Rows are points. The window is the flat piece filled in between its corners: a triangle in 3 columns, a solid with four corners in 4, and so on. A path goes straight from each point to the next, and from the last back to the first. List the points from which the path goes on through the window.
In the rows, 128 means zero.

Window (4 x 4):
[[ 79 158  75 125]
 [145  99 162 139]
 [177 138 122 102]
 [137 132 170 129]]
Path:
(1): [145 143 104 154]
(2): [124 136 109  80]
(3): [100 136 101  71]
(4): [ 94 158  76 181]
(5): [171 138 131 165]
(6): [133 106 146  80]
(7): [120 147  98  79]
(8): [147 172  86 145]
(9): [146 124 134 176]
(10): [131  99 159 110]
(11): [115 112 174  85]
(12): [163 105 146 176]
Through the window after points: 5, 9, 11

Window (6 x 6):
[[106 136  85  95 153 120]
 [149  96 138 212 171  97]
 [128 160 163 111 100 162]
 [165 132 160  71 164 151]
 [110  84  96 106 135 132]
 [ 76 129 122 106 169 106]]
Path:
(1): [107 127 148 151 167 176]
(2): [ 73 134 139 129 169 155]
(3): [125 133 115  81 129  76]
(4): [137 112 157 134 141  98]
(5): [122 117 122 150 152 167]
(6): [145 135 154  99 197 188]
(7): [166 127 154  62 117 103]
(8): [119 146 134 114 143  98]
Through the window after points: 2, 6

Window (6 x 6):
[[ 85 169  87 147 169 114]
 [ 75 151 235 121  94 123]
 [152 100  98 180 103 109]
 [173 121 135 134 187 104]
 [123  80 102 175 138 130]
 [160  85 120 116 128 114]]
Path:
(1): [142  78 110 152 140  51]
(2): [162 125 135 120 161 146]
(3): [116 148 175 118 148 154]
(4): [ 97 130 150 120 137  94]
(5): [113 126 136 147 119  64]
(6): [152 134 140 136 124 145]
(7): [127 166 125 161 129 166]
(8): [ 85 109 121 169 144  75]
(9): [107 101 116 161  91 104]
(10): [128 127 149 163 103 172]
(11): [152 114  90 155 154 137]
(12): [133  95 102 163 166  98]
(13): [ 75 144 104 161 156  60]
(14): [136 148 101 138 163 155]
(15): [134 135 156 171  87 162]
(16): [ 94 112 140 154  93 105]
Through the window after points: 1, 13

Window (8 x 8):
[[ 91 172 170 148 161 103 137 114]
 [ 59 125  79 136 154 124  88 120]
 [132 118 143 113 144 165  87 119]
 [ 88 143  98 159 146 163 131 120]
 [143 112 154 172 128 129  94 128]
 [ 64  99 213 155  78 150 122 146]
 [139 134  82 110 120 123 113 115]
 [192  54  80  70 206  98 183 130]]
Path:
(1): [126 121 105 134 148 134 112  93]
(2): [157 154 105 131 164 153  94 174]
(3): [130 134 148 141 137 152 120 160]
(4): [127  94 177 136 135 112 133  60]
(5): [102  87 151 153 120 161 143  77]
(6): [121 144 152 126 124 128 109 173]
(7): [ 84 149  92 140 149 151 108 160]
(8): [ 83 118 108 143 147 127 111  97]
Through the window after points: 7

Window:
[[151 170  89 150 190 182 212 201 117]
 [115 104 143 120 123 101  61 124 175]
 [125 160 107 192 114  52 171 112  97]
 [107 131  72 115 106 103  80  86 149]
 [178 118 129  96 168 135 168 132 158]
 [175 140 108 166 194 185 159 134 150]
 [116 145 134 116 195 107 129 106 172]
 [105 156 144 124 100 121 110  85 154]
 [121 110 106 158 174 159 209 141 125]]
Path:
(1): [128 128 107 169 118 113 156 145 187]
(2): [136 137 110 127 146 140 132 117  98]
(3): [112 169 155 118 122 133 105 100  84]
(4): [115 132 119 138 118 119 137 102 192]
(5): [129 143 107 141 144 123 147 125 175]
(6): [120 132 130 132 171 139 147 118 124]
(7): [113 133 132 108 143 131  88 109 112]
(8): [127 127  91 143 109  98 126 112 200]
Through the window after points: 3, 5, 7

Window (11 x 11):
[[164 153 151 148 106  60 167 194  98 119 167]
 [170 146 104 155  79 105 101 199  73 119 129]
 [172 118  89 149 145  94 117 130 115 176  79]
 [182 136 108 162 100 128 120  52 175 152 119]
 [144 115 123 172 135 129 136  97  92 123  68]
 [ 87 173 196 147 130 113  90 147 124 165  94]
 [107 106 194  92 192 172 107 114 115 182 141]
 [124 157  89 148 178 114 144 121 102 169 137]
 [125  77 119 154 145 182 134  98  90 218  83]
 [124 156 154 165 146 160 148 110 208 112  95]
 [108 113 127  74  95  99 102 111 150 167 155]]
Path:
(1): [122  74 140 178 102 105 113 126 142 165 126]
(2): [107 102 128 146 142 137 111 118 155 159 131]
(3): [157 165 138  89  94 118 150 106 117 162  96]
(4): [142 161 138 108 135 149 133 110 106 176  97]
(5): [102  89 151 150 163 126 115 109 138 167 129]
(6): [144 110 114 165 116 115  93 155 104 152 133]
(7): [167 190 115 112  94 128 165 168  68 127  93]
(8): [155 188 138 123 106 138 133 136 106 144 105]
(9): [121 105 146 152 127 112 106 134 135 145 147]
(10): [150 112 136 178 132 103 116 146 126 141 140]
(11): [152 175 114  97 104 106 157 146  86 160 104]
(12): [138 199 149  78 142 149 146 125  92 135 140]
Through the window after points: 2, 6, 10

Window, 12 rows:
[[108 129 104 159 142 115  93 154 176  90 149 131]
 [143 142 151  77 111 156 106 137 179 136  77  98]
 [158 102 132 138 188 154 164 141 111  50 126  88]
 [136 122  92 124 107 117  59 115 120 102 143 144]
 [ 82  82 108 166 197 178 199 104  94  86 160 103]
 [157 142  85 169  91 126  63 171 139 159 125 136]
 [161 161 129  65 142 140 117 164 160 163 134 157]
 [151  85 111 157 122  73  99 128 146 161 165 135]
 [157 164 192  94  99 163 109 153 156 135 147 124]
 [131 146 102 168 172 139 201  80 118  51 137  85]
 [ 98 135 136 151 166 108 153 133  91  85 113 111]
 [128 149 106 153 178 127  32 131 139 160 156 103]]
Path:
(1): [128 109 155 160 172 162 144 130 134 124 119 184]
(2): [135 133 110 127 147 129 134 145 135 114 146  92]
(3): [124 133 135  99 142 119 139 155 143  93 190  38]
(4): [131 125 116 151 147 144 132 113 140 110 111 136]
(5): [135 140 148 155 156 167 170  89 192  92 116 176]
(6): [134 126 127 114 121 121 126 156 110 112 133  95]
(7): [126 130 106  85 150 121 121 142 131 120 160  63]
(8): [150 130 144 160 109 148 123 137 154 108 102 181]
Through the window after points: 3

Window:
[[145 149 161 127 108 104 154 161 111 142  76  90 133 103]
 [164 199 119 149 108  96 148 112 122 149 115 130 143 108]
 [117 158 138 152  99 110 174 133 156 189 146  90 123  97]
 [147  93 166  73 144 141  89 143 175 100 165 176 133 113]
 [156 179 179 109 113 108 150 112  68 179 129  91 151  92]
 [171 151 140 120 149 143 114 139 120 165 126 120  96 142]
 [109  60 115 114  78 142 130  87 143 109 160 129 138 150]
 [168  28 114 172 117 106 125 102 181 138 168 139 139 145]
 [159  72  94 137 114  98 123 111 139 107 170 118  94 101]
 [143 160 128 143 122  59  73 153 124 163 128 115 119 121]
 [ 80 141 249 133 179 145 105 120 169 119 123 186  80  94]
 [165 102 140 160 118 141 102 153 131 101 182 116 133 140]
 [116 110 119 121 140  95 154 137 110 133 161 161 137 130]
 [127 193 129 145 181  92 118 128 131 161 104  83 148  94]]
Path:
(1): [133 152 199 113 141 100 140 110 163  94 148 121 110 170]
(2): [150 122 157 126 110 105 144 119 138 124 143 108 116 133]
(3): [145 112 121 136 113 129 113 132 112 162 152 152 139  91]
(4): [130 127 127 135 119 135 111 135 120 149 120 130 127  92]
(5): [146 142 152 126 131  92 133 126 143 151 137 118 120 131]
(6): [158 161 151 120 143  91 137 129 143 126 149 105 137 151]
(7): [119 117 129 135 134 146 110 136 119 174 120 142 115  71]
(8): [146 100  99 153 122 162 117 116 131 156 144 126 148  83]
(9): [139 139 155 126 136 101 149 130 139 127 144 115 118 130]
(10): [126 140 155 126 144  90 127 118 163 125 148 121 134 150]
(11): [146 117 146 121 103 161 114 146 108 159 130 138 136  91]
(12): [134 117 158 120 140 133 108 135 142 141 141 153 121  96]
Through the window after points: 6, 12

Window, 14 rows:
[[171 134 114 108 150 137 109 152 144 152 111 120  98  74]
 [115 170 100 180 147 123 137 160 175 107 207 129 157 166]
 [142  95 148 127 157  74 118 133 162  83 241 111 135 169]
 [126 146 152 129  95  85  80 126 182 122 218 141 144 177]
 [122 117  97  41 151 138 112  99  96 164 108  79 160 134]
 [143 129  99  65 118 129  90 145  98  70 116 114 189 156]
 [137 147 168  68 149 155  82 120  66 116 139  85 180 124]
 [112 150 134 131 122 133 154 123 114 112 102 140  82 126]
 [141  99 110 152 100 134 134 145  85 166 101 106 123  82]
 [144 118 143 102 135 125 167 168 105 180 117 172 124  96]
 [105 102 145 153 138 144  89 175 198  93 219 122 137 217]
 [143 128  99  80 105 164 134 146  86 144 164 124 100  95]
 [151 116  92  97 153 189  83  68  94  99 119 142 195 152]
 [ 94 123 113 143 165  91  62 156 137 111 211 148 126 168]]
Path:
(1): [117 134 112 107 127 124 115 133 126 119 162 140 152  99]
(2): [ 83 150 118 150 146 136 137 139 169  97 193 141 167 123]
(3): [187 148 107 134 127 114 109 157 105 148 142 100 104 193]
(4): [157 147 109 139 139 126 114 147 104 129 162 130 120 184]
(5): [113 144 131 122 143 132 116 142 160 114 172 114 164 111]
(6): [ 98 122 147 126 135 162 113 141 141  75 117 113 159  91]
(7): [145 131 117 110 138 124  95 128 119 128 171 116 129 162]
(8): [156 137 119 115 158 117  89 165 112 143 160 131 142 169]
(9): [102  94 136 103 111 136 143 109 148 116 164 111 148  82]
(10): [ 72  76 141  76 110 148  64 145 189  84 188 123 140 133]
(11): [141 136 119 140 147 128 117 152 126 130 176 122 133 177]
(12): [171 126 127 112 143 136 119 130  80 150 120 110 113 161]
Through the window after points: 2, 4, 10

Window (14 x 14):
[[ 96 112 164 133 105 111 135  90 125 148 109 154 106 128]
 [154 111  82  85 202 123 146  93 147 112 164 112  73 107]
 [ 84 118 129 115 127  68 101 150 189 137 152  95 138 140]
 [141 126 105 115  86  83  95 155 173 171 145 133  54 146]
 [163 156  63 103 108 177 164  89 110  98  96 177 118 109]
 [130 109 104 143 131  54 109 131  93 130  99 103 140 129]
 [134 160 125  85 136 130 123 165  80 160 174 143 159 136]
 [120  80 172 158 127 111 183 160 159 116 104 109 158 123]
 [125  88 165 131  84 122  58 165 186 137 122  65 139 155]
 [175 163 124 176 160 115 113 185 152  67 176 133 106 118]
 [118 151 108 107  89 105 181 131 112  96 191 138  48  81]
 [102  65 120 131 186 178 110 143 149 154 124 169 140  67]
 [117 173  97 112 157 116 165 131 130 111 106  68  85 111]
 [101 100 157 102 112 117 140 151 127 102  70 156 118 118]]
Path:
(1): [113 108 114 131 133 148 173 125 109 107 152 122  95 167]
(2): [ 86  77  86 118 121 159 140 145  97 111 127 127 108 150]
(3): [146 154 142 100 131  99 133 126 146 145 130 144 117  87]
(4): [121 131 138 101 139 101 117 143 146 138 144 117 127 104]
(5): [120  91  88 154 132 108 137 155  94 125 163 127  86 189]
(6): [ 99  93  85 149 141 130 122 137 107 126 121 154  87 166]
(7): [157 137 142  90 135  94 124 152 174 128 142  86 152  67]
(8): [160 133 104  81 169  73  97 120 189 134 123 122 115  46]
Through the window after points: 8

Window:
[[ 97 128  83 165 118 125 145  81 115 110 115  76 119 121]
 [157 111 158  73 129  52 133 143 142 107 127 185 107 154]
 [143 104  85 134 142 161 117 103 152 105 178 158 201 131]
 [136 105 114 172 127 113 149 159  77 100 142  59 105 149]
 [139 149 174  85 129  93 147 176 152 127 145  97  98 115]
 [107  97 121 141 104 158 139 112 103 142 106 107 210 130]
 [165 148 164  63 140 129  77 155 110 126 129 202 110 119]
 [106  45 123 158 137 159 156 102 133 126 111  49 110 133]
 [183 149 177 117 136 120 170 141 158 110 119 163  93 165]
 [145 103 166 133  39 109  90 132 104 109 143 168 131  44]
 [212 141 152  68  85  90  91 126 129 174 164 209 122 118]
 [129 100  93 121  65 157 110 120 136  97 124 104 146 150]
 [114 102  89  98 117 169 172 127 128 139 155 183 149 145]
 [124 114  83 149 147 138 130 158 174 152 121 167 145 168]]
Path:
(1): [192  83 121  66 123 114 129 127 114 110  76 123 118  73]
(2): [163  93  93 126 140 140 140 171 140 130  87 150 129 106]
(3): [ 81 131 121 139 111 135 128  91 153 143 189 145 149 199]
(4): [ 50 119 147 156 109 124  87 108  94 119 112 161 142 195]
(5): [173 110 114 109 112 135 151 134 143 128 138 118 154  96]
(6): [152  97  94 129 112 154 170 112 115  96  93 147 166  91]
(7): [125 117 147 124 114 129 125 130 124 141 131 125 157 152]
(8): [ 95 114 137 160  99 126 109 102  94  98 161 113 143 171]
(9): [140 130  62 120 140 130 179 108 156 139  84  99 107  73]
(10): [152 121 110 108 109 146 144 120 134 119 118 129 138 118]
(11): [ 80  92 149 196 126 127 101 166  93 127 214 128 136 156]
(12): [106 108 146 126 105 137 124 125 131 122 146 147 133 152]
(13): [184 106  99  97 117 106 145 141 130 130  94 117 125 117]
(14): [152  88 116 112  80 133 142 139 121  81  89 122 165  61]
(15): [118 138 164 155  85 103  82 107 112 161 193 171  89 130]
(16): [ 93 138 118 144  99 157 130 134 142 130 190 169 153 173]
Through the window after points: 2, 4, 6, 8, 14, 16

Window:
[[156 101 165 163 109 139 139 106 147  69 111 142  82  95]
 [101 153 124 124 155  70 146 195  72 116  93 166 164 157]
 [110  97 179 122 111 117 144 126 149 115 113  99 176 104]
 [173 117 110 164 102 102 135 149  62 144 117 149 151 144]
 [ 75 119 101 130 107 114 126 145 139 161 127 144 138  99]
 [149 171  99 125 179 151 150 142 175 113 153 129 127  32]
 [159 109 114 152  98 119  90  76 113 108 120 108 167 155]
 [136 134  88 152  93 150  63 133 128  87 134 103 205 105]
 [ 99 136 154  90  67  93 158 140 125 105 132  98 130 133]
 [149 162 129 169 108  84 138 150 118 138  98 132 186 155]
 [131 121  99 121 111 145 160 137 131 150  86 171 139 111]
 [110  67 142 138  89 185 139 125 157 144 116 112 126 161]
 [204 124 128  84 103  96 151 176 161 188 108 146  73 124]
 [176  83 121 102  63 144 114 137 188 161 169 141 175 172]]
Path:
(1): [163  99  94 113 105 120 151 136 149 125 128 125 144 141]
(2): [144  98 119 122  98 119 185 149 170  94 111 125 164 125]
(3): [144 165 131 153 127 124  59 130  54 176 116 156 123 140]
(4): [115 157 190 110 106 140  93 191 123 175 147 121 113 114]
(5): [140  77  81 138 106 123 177 112 158  95 101 141 175 134]
(6): [ 79  79  72 151 124  99 147 128 143  99 118 123 152  90]
(7): [166 147 154 130  88 153 109 137 115 135 127 133 168 155]
(8): [132 149 177 148  75 147  66 137 136 166 119 159 160 115]
Through the window after points: 8

Window:
[[159 135 166 154 111 116  67 126  96 150  99 171 119 130]
 [142 194 127 168  67 108 209 109 125 124 210 152 140 168]
 [153 220 104 164 159 105 173 137 168 114 175 109 150 169]
 [149 108 166 137 164 130 101 163 177 106 148 181  66 145]
 [119  96  83 111  80  94 122 121  98 163 120  94  63 118]
 [138 147 127 128 172 164  78  97 138 111 163 166 112 131]
 [147 211 137 141  79  81 157 114 163  67 212 133 207 153]
 [112 131 132 159 119 124  75 124 160 186 153 142 124 122]
 [ 88 146 108  94  67 145 122 131 130 173  83 118  74 126]
 [ 79  73 116 120  96 129 130 126  98 156  97 107 106 189]
 [141 125 165 163 118 135 116  87 159 125 120 117  91 124]
 [114  93  97 155  74 168 115 161 110 133 107 111  87 116]
 [135  87 104 102  77 135 162 123 116 184  98 120 135 117]
 [136 140 195 126 160 150  85 146 122 142 165 121 107 121]]
Path:
(1): [178  71 112 117  85 147  81 131 159 159 184 145  96 188]
(2): [ 92 164 134 155 119 119 128 126 119 136 113 122 108 110]
(3): [119 175 152 175 103 114 174 123 130 114 180 142 132 137]
(4): [174 139  85 111  67 129 147 116 133 158 165 148 106 185]
(5): [178 129 127 102 107 134 114 132 134 135 160 119 101 144]
(6): [ 48 100 143 175  98 122 110 126 109 147  89 157 105 104]
(7): [ 50 125 112 146 131 133 111 150 132 116 101 140 123  79]
(8): [219 158 172 141  99 117 123 100 136 160 181 130 111 197]
(9): [151 115 110 142  96 167  94 116 167 151 132 124 105 164]
(10): [ 93 134 145 143 132 108 154 157  72 104 127 137 100  74]
(11): [ 88 132 150 151 119 102 150 127  90 125 124 162 119 121]
(12): [123 104 107 117  90 145 107 127 143 162 123 101 100 178]
(13): [151 120 104 139  91 165 105 147 115 141 165 109  99 174]
(14): [122 129 141 141 116 122 135 113 143 135 112 134 116 108]
(15): [ 86 127 133 142 109  99 134 138 135 119 137 119 128 108]
(16): [191 177 114 135 138 163 106 126 147 166 162 151 111 191]
Through the window after points: 3, 7, 9, 11, 13

Window (14 x 14):
[[116 142 112  83 157  94 144  94 121 115 112 173 133 154]
 [ 90 130 132 149 122 159  59 123  89 156 114 128  89 149]
 [ 73 141 113 119 142 132 138 123  61 105 123 126 119  61]
 [ 83 162 102 140  98  61  94 134 153 159  65 128 160 119]
 [102  75 143 130 124 178 146 132 113 176 112 172  96 120]
 [ 53 130 187  64 148  98  99 104 136  95 137 112 159 114]
 [ 93 121 133  68 105 176 129  84 152 106 187 137 106 133]
 [ 75 109 135 145 166  94 134  97 182 170 158 122  88 126]
 [135 132 159 163 141 104 130 144 106 141 183 102 101 152]
 [103 169 135 160  74  87 134  42  92 145 100  93  38  81]
 [106 168 108 133 118 171 112  47 160 208 129 126 134 133]
 [131 131 113 170 135 108 163  87 126  88 115 110 129 168]
 [131  70 134 121 138  57  77 169 101 105  96 117 144  93]
 [130 169 139 134 177 174 160  84 210  92  86 165 116 144]]
Path:
(1): [121 133 126 165 137  98 115  96 137 108 155 156 122 148]
(2): [102 121 118  84 124 115 156 115 100 142  43  70 120 107]
(3): [ 96 130 119  90 134 130 132 110 111 124 118 102  93 113]
(4): [ 80 135 142 152 111 165 109  97 121 113 181 186 148 111]
(5): [ 88 113 128 154 118  90 113  98 168  90 153 192 140  69]
(6): [119 112 134 110 136 124 120 125 115 127 115 110 116 138]
(7): [150 149 125  86 153  82 161  97 136 132 102  62  80 172]
(8): [ 85 138 126 143 131 123 108  98 139 143 135 143 129 117]
(9): [123 174 126 145 106 164 104  89 141 130 149 185 146 118]
(10): [ 82 115 122 106 138 123 143  79 129 167 113  81  90 128]
(11): [ 74 115 130  77 163 113 100 118 141 139  97  99 126 130]
(12): [ 97 133 162 121 119 112 119 103 116 106 149 149 133 117]
Through the window after points: 1, 3, 5, 9, 11

Window:
[[139  84 157 156 132 163 160 197 177 108 139 160  56 148]
 [194 171  86 115 161 116  95  80 134 166  80 133 152 122]
 [126 185  88  98 140 152 102  97 155 202 115  87 140 126]
 [135 165  77 133 134 145  50  70 118 143 118 121 152 168]
 [127 138 163 123 132 158 164 126 158 116 119 133 163 153]
 [ 98  55 107 125 114  52 153 104 141  64 118 112  35 108]
 [153 140 128 120 121 139  92 161 134 148  78  82 156 148]
 [166 162 148 157 114 149 143 142 101 163 148 109 134 138]
 [105 147  78 136  81 125 102  91 120 130  65 160 112  96]
 [172 100 167  93  99 174 118 126 137 170 134 131 132 148]
 [128 126  36 116 155 149 114  73  83 163  72 106 149 130]
 [183 135 103 115  88 167 148 162 165 121 153 117 146 145]
 [139  54 152 190 102 145 152 132 190 102 132 112  93 103]
 [ 92  43 125 131 143  94 127 148 140  53 150 138  70  45]]
Path:
(1): [157 134 127 127 120 153 133 110 113 126 123 102  98 119]
(2): [132  96 123 144 138 110 124 167 187 141 117 173 122 153]
(3): [155 106 131 127 145 100 135 149 147 155 147 171 124 143]
(4): [141 131  99 112 100 156 106  62 124 100  66  58  95 101]
(5): [147 120 133 117 135 147 151  99  91  83 121  87  56 123]
(6): [115  94 108 144 103  77 125 136 169 144 127 138 124 121]
(7): [127 124 113 123 121 138 116 123 126 168 134 143 144 125]
(8): [178 147 129 126 134 175 110 118 158 109  89  87 111 125]
(9): [159 115 148 113  84 167 106  90 119  82  87 102  68  87]
(10): [130 104  94 143 144 114 125 152 144 169 141 134 141 145]
(11): [124 101  95 124 121 127 125 136 146 154 111 150 133 140]
(12): [157 160 120 125 140 153 113  83 140  96 106  80  92 109]
Through the window after points: 1, 3, 5

Window:
[[147  98 144 100 116 119 129  80 131 122 171 121 152  62]
 [144 126 131 144 164 176 146 143 103 188 107 129 134 141]
 [148 145 125 167 115 116 141  88 110 109 111 130 118  69]
 [130 132 119 131 151 105 133 119 194 102 120  40 124 135]
 [ 65 145 158 149  83 125 172 133 128 139 169  86 130 105]
 [141 157 133  92 144 184 177 137 130 124 162 122  65 158]
 [116 150  59 184 180 123 210 141 191 198 140 142 160  85]
 [102 148 132 171 180 158 176 129 135 172  65 185 209 173]
 [138 126 148 127 169 105 160 117  63 123 144 125 100  87]
 [112 155 174 129 118 107  90 172 111 140 118 169 135 146]
 [ 96 135 210 202  62 121 222 178 107 172 168 137 160 190]
 [126 141 142 117 117 114 140 110  62 168 143 157  93 159]
 [139 140  63 118 138 129 157 142 134 109 109 110 140 105]
 [101  95 153 141 103 119 150 137 127 109 111 126  95 134]]
Path:
(1): [142 126 128 125 149 125 194 120 148 141  95 122 124  84]
(2): [144 129 150 121 126 112 168 122 140 184 112 135 122 103]
(3): [ 99 136 152 168 127 139 165 135 113 137 144 138 146 150]
(4): [128 114 102 164 172 101 106 133  79 151 186 159 137 134]
(5): [119 138 153 130 107 144 176 127 124 149 112 132 126 119]
(6): [149 164 146  92 120 113 181 147 152 169  67 165 121 145]
(7): [ 97 124 108 176 144 128 105 144 111 108 176 102 148 107]
(8): [115 153 118 148 139 145 103 140 115 136 169 140 140 187]
Through the window after points: 6

Window (14 x 14):
[[115  99 149  51 175 169  93  80 162 107 144  92 115 108]
 [150 136 128 109 149 152 107 199 125 118 139 160 138 129]
 [101 145 105 112  99 124 177 141 144 183 109  89 158 135]
 [124 115  96 190 115 127 139 192 107  91 153 128 103 104]
 [119 107 176  81 137  97  71  91 141 115 155 128 150 128]
 [ 91 167 136  40 176 119 111  65 154  97 172 134 134 122]
 [ 90 140 175  79 159 156  99  73 107 127 120 152 119 100]
 [142 137 168 193 170 127 156 203 142  87 127 124 127 118]
 [107 164 116 137 103 115 151 191 109 131  94  67  90 180]
 [137 125 134  84 197  96  85 121 126  93 111 129 126  67]
 [104 118  84 154 150 121 162 147 116 159 102 109 126 203]
 [175 167  92 187 102 143 160 159 103 124 104  90 144 170]
 [185 128 140 155 136 111 146 169 146 116 132 161  71 113]
 [107 143  88 156  87 134 154 160 160 109  63 122 135 176]]
Path:
(1): [140 113 147 109 135 143 157 132 120 109 125 111 120 126]
(2): [ 79 201 102 115 196  81  49 138 164 129 164 144 142 102]
(3): [118 139  93 131 170 129 109 120 173 162 106 127 122  81]
(4): [127 127 159 103 121 121 146 151  97 101 145 110 130 151]
(5): [114  87 148 119 158 126 167 122 103  91 126 127 160 105]
(6): [138 177 124 100 149 127  86 158 151 141 140 115  85 142]
(7): [120 149 114 136 140 128  42 167 186 128 116 116 108 136]
(8): [130 125 135 127 119 132 187 141 101 123 140 123 143 138]
Through the window after points: none

Window, 14 rows:
[[103  85 116  94 100 135 108 146 136 118 100 108 106 115]
 [123 154 142 173 115 140 136 119 115  99  90 163 106  73]
 [109 120 170 128 128 162 101 130  70 110 161 123 102 110]
 [135 138 191  97 106 120 122 137 127 126 117 145 108 113]
 [108 146 111 126 145 111 201  89 149  90 114  89  98 128]
 [ 96 131 158 154 128 167 105  89 143 101 172 178  43 140]
 [ 94 136 138 123 117 169 137 217 116 118 109 163 122 118]
 [188 150  74  81  72 178 171  68 102 210  99 137 134  98]
 [101 170  38 171  93  51 224  85 105 162 107  99 112 140]
 [148 158 156 164 120 168  81 156 155 105 104  83 172 127]
 [185  91 137 142 112 119 172 128 153  72  93 104  87 151]
 [127 105 178 114  93 178 156  95 111 144  78 161 134 131]
 [130 101 174 161 116 114 165 112 139 134 163 116 141  73]
 [123 142 130 128 151 147 113 167 118  83  72 212 191 138]]
Path:
(1): [102 122 142 121  85 139 135 113 135  69 123 115 112 102]
(2): [115 165 149 115  59 142 196  85 142  82 135 101 188 127]
(3): [146  85 138 145 138 125 120 144 129 138 112 131  85 102]
(4): [ 91 120 116 143 162 117 163 117 143 180  86 100  98 137]
(5): [152 170 119 133  55 106 165 110  98  66 144 139 130 111]
(6): [118 123 119 100  24 193 101 134 150  80 139 127 116 114]
(7): [137 123 142 147 146 118 160 115 119 148 104 113  99 114]
(8): [ 99 125 124 133 168 154 155 118 129 149 114 138  97 108]
(9): [151 130 145 154  46 128 119 142 120  61 130 131 130 138]
(10): [124 136 135 120  72 127 164 120  99  91 122 131 107 132]
(11): [118 111 110 128 171 142 137 129 151 194  78 158 128  97]
(12): [128 111 140 174 154 118 125 126 155 180  90 189 108  89]
(13): [128 142 133 123  89 155 136 123 104 105 114 135 122 114]
(14): [108 111 144 151  66 133 130  99 136  87 155 150 138 140]
(15): [149 138 125 104 135 153 158 123 116 171  83 109  77  88]
(16): [142 134 147 167 155 117 156 132 127 143 105 157  95 150]
Through the window after points: 2, 4
